Each row of a before or after table is a point. One or more steps were done to the points. Then noise was added and the rows were shuffled. The steps act on columns, c1 being the first. Write out the steps. A step turns or swaps two columns, mirrors them in a line or flattens them onto one, adds a multiple of one to another, or multiplies or shifts one. Angles are multiples of 10 degrees, from the lower column toward the higher: turns from -170 to 170, lines from 10 to 170 but not 90. Use the fewest steps. Two steps may share a column if one is a turn and the other turns, adds or multiplies; they go together, in the order done. Otherwise the lowest column goes first.
In the rows, 128 means zero.

Before (11 x 3):
[[109  78  82]
 [192 147  59]
 [113 153 111]
 [ 70 132  29]
 [162 205 144]
 [129  86  78]
 [120 152 121]
 [193 212 130]
 [107 150  82]
 [ 91 163 124]
 [164 115  87]]
After (11 x 3):
[[172 150 150]
 [139 151 126]
 [126 116 183]
 [124 146 223]
 [149 153 132]
 [172  79 152]
 [239 133 168]
 [ 92 204 139]
 [158  87 167]
 [158 165 107]
 [ 76 214 169]]
Steps: turn c1 and c3 by 140 degrees

Before (8 x 8):
[[131 148 205 179  64 102  75  74]
 [161  85 131 171 144 137 147 178]
 [151  48 122 163 145 103  66  96]
 [113  82 215 133 152 130 195  89]
 [186  79 127 184 131  68 100  14]
 [174  73 105 127 148 160 129 116]
 [ 65 167 101 177 142 142  75 184]
 [ 78  59 107 155 109 157 171 170]]
After (8 x 8):
[[160  88 126 132 145 135 142 221]
 [155  46 129 128 140 101  69 176]
 [134 144  51 123  66 101  81  54]
 [ 71  62 152 128 109 157 168 234]
 [115  83  39 121 153 130 197 135]
 [175  73 155 123 146 159 129 170]
 [187  80 130 124 136  68 101  62]
 [ 62 168 157 132 140 141  81 145]]
Steps: add -1 times c2 to c8; multiply c3 by -1; multiply c4 by 0

Before (10 x 12):
[[ 95 141  90 155  21 113 219  89  77 179 202 214]
 [ 62 124 141 179  86  83 153 116  43 149 151 128]
 [150  90 143  92 101 181  85 140 128 147  99 120]
 [128 153 168 148  96 195  94  98 108 147 106 178]
 [139 130 194  56  92 108 150 195 128 129  89 198]
 [190  50  83 133  20  84 113  89 111 148  89 238]
 [ 91  74 152 111 135 156  79 111 122  92 110 175]
 [160 133 191  42 136  77 132 191 160 218 110 207]
 [129 150 180  38 130  73  76 106 160 122  91 133]
 [ 51 181 136 150 101 130 122 176 126 130 147 158]]
After (10 x 12):
[[ 98 148 223 144  20 159 102 124  90 177 233 215]
 [ 49 171 117 121 103 149 134 124 130 131 151 158]
 [160 125 123 179 137  42 192 125 147 216 108 203]
 [128 154  69 183 130  34 169 124 152 122  90 133]
 [ 61 127 148 168  90 180 148 131  72 151 165 126]
 [147  90  81  73  97  93 137 138 130 145 112 116]
 [192  62 121 172  20 132  81 140 114 149 119 240]
 [ 92  79  76  99 137 106 141 138 123  89 105 173]
 [129 161  89  64 102 145 163 122 117 148 120 181]
 [141 117 132 147  91  57 191 129 127 127 101 196]]
Steps: flatten c2 and c8 onto the line at 170 degrees; mirror c3 and c7 in the line at 50 degrees; turn c4 and c6 by 90 degrees; add -0.3 times c5 to c11; multiply c9 by 0.7

Before (12 x 24):
[[128 132  65 178 214 114 120 140 103  96 139 124  94 122 126 146 138 123
  161 139 134  34  70 153]
 [107 110 156 191  92 154  92 127  94 133 135 153 137 135 127  77 130  84
  172 120 144 191 154 138]
 [102 100 155 171 139 190  70 107 137 137 184 173 117 134 131 104 171  99
  155 142 123 138 186 182]
 [119 135  89  94 156 121 128 176 114 119 111  96 110  81 148 171  95 137
  105 128 136  49 126 169]
 [126  97  95 109 141 107 127 196 130 118 126 109 139 125 177 118 161 120
  168 162 127   7 115 139]
 [101  85 186 183 124 146  62 126 155 148 159 159  96 138 119 102 154  57
  110 123 135 147 139 106]
 [139 140  78 114 168  79 106 169 138 120 159 137 151  67 113 161 135 138
  177 101  93  18  93 145]
 [111 139 104 122 122 101 153 150 153  93 166 107 104 139  94 164  97 164
  143 155 138  41  67 177]
 [152 119 143 122  97 154 178 170 156  54  67 186 171 109 135 213 209 122
  104 150 154  18 132 122]
 [107 124 134 174 120 177 134  80 141 173 154 181 117 154 121  72 154  91
  100 144  90 172 107 146]
 [ 75 183  95 134 172  91 131 179 141 131 143 128 127 116 157 192 143 153
  156 159 136  58  78 148]
 [ 93  64 118 148 149 157  81 145 129 156 132 177  91 150 105 106 148 134
  153 136 123 178  91 160]]
After (12 x 24):
[[119 133  90  93 128 120 156 175 115 117 111  98 111  67 146 171  86  86
  105 130 134  50 127 170]
 [101  86 185 184  63 146 125 126 157 148 158 158  96 141 120 102 143   6
  109 124 134 146 140 105]
 [109 123 132 175 134 179 119  80 142 173 154 181 117 162 120  72 144  43
  100 145  89 171 106 146]
 [110 141 103 124 153 100 121 148 154  91 166 106 105 142  95 165  89 114
  145 153 140  42  68 178]
 [151 116 143 123 180 154  97 169 156  54  67 183 170 104 135 212 200  72
  104 152 152  18 130 122]
 [126  98  96 110 125 106 140 195 131 117 128 108 139 125 175 121 150  71
  168 161 127   7 114 139]
 [101 100 156 172  68 189 139 106 138 139 184 171 118 135 131 103 161  48
  154 142 123 138 186 180]
 [ 74 185  97 133 132  91 173 178 142 129 146 127 125 114 156 192 134 104
  157 161 137  56  77 147]
 [140 141  78 112 106  80 169 168 137 120 160 137 150  49 114 161 124  87
  178 100  96  19  93 143]
 [108 113 157 191  92 153  94 126  96 133 136 152 136 136 128  78 119  32
  171 121 141 191 154 136]
 [127 130  64 178 118 114 213 140 104  98 139 123  94 119 125 146 128  73
  162 137 133  35  69 154]
 [ 91  66 117 148  83 156 148 145 131 157 133 177  93 156 106 106 139  83
  154 136 124 178  91 159]]
Steps: swap c5 and c7; multiply c14 by 1.3; shift c17 by -10; shift c18 by -50
